Each point is reached from the start by the listed moves, each made once or not at all, plus a little noise. Say if it took an odd or an even number of moves. Then give how often each move was made.

Moves:
(1): [ 77  -9 -11   4]
(2): [ 10  72  -7 -48]
Start: [-20 -17   6  19]
Points:
[ 66  45 -16 -29] -> even (1, 1)

Moves:
(1): [ 46  -7   6   4   7   6  11  -2   1   0 -13]
(2): [  1  44  11  -8   0 -16   2  11   2   1  -9]
(3): [ -1  -6  31  -6   7  -1 -10   2  -1  -2   0]
(4): [-8  1 14 56 -5 -6 12 -6  0 -1 -6]
(5): [ -3  13 -18  13  59  11  -2   0  18  -4   9]
(6): [ -2  16   3   0 -12  44 -11   5 -15   5  -4]
(7): [-16  -3  14 -11   9  10  54   2  -1   7  16]
(8): [ -2  -9  -2   2  -4   7  -2  53  -9 -18   0]
(9): [  3  -8   5   0 -17  13  -5  13  52  -4  -4]
Start: [  3  -5 -12 -24  22 -18  11  24   9  -8 -20]
Points:
[-26  18  35  27  81  43  54  26  12   0  -5] -> odd (0, 0, 1, 1, 1, 1, 1, 0, 0)
[  7 -14 -10 -19   3  -8   9  38  62 -13 -24] -> odd (0, 0, 0, 0, 0, 0, 0, 0, 1)
[-15  -7 -11 -22  73  18  59  92  69 -25  -1] -> even (0, 0, 0, 0, 1, 0, 1, 1, 1)
[ 31 -37  40 -38  29  21  58  95  47 -23 -23] -> odd (1, 0, 1, 0, 0, 0, 1, 1, 1)
[ 21 -13  33  35  79  16  69  33  81  -9 -20] -> even (1, 0, 1, 1, 1, 0, 1, 0, 1)
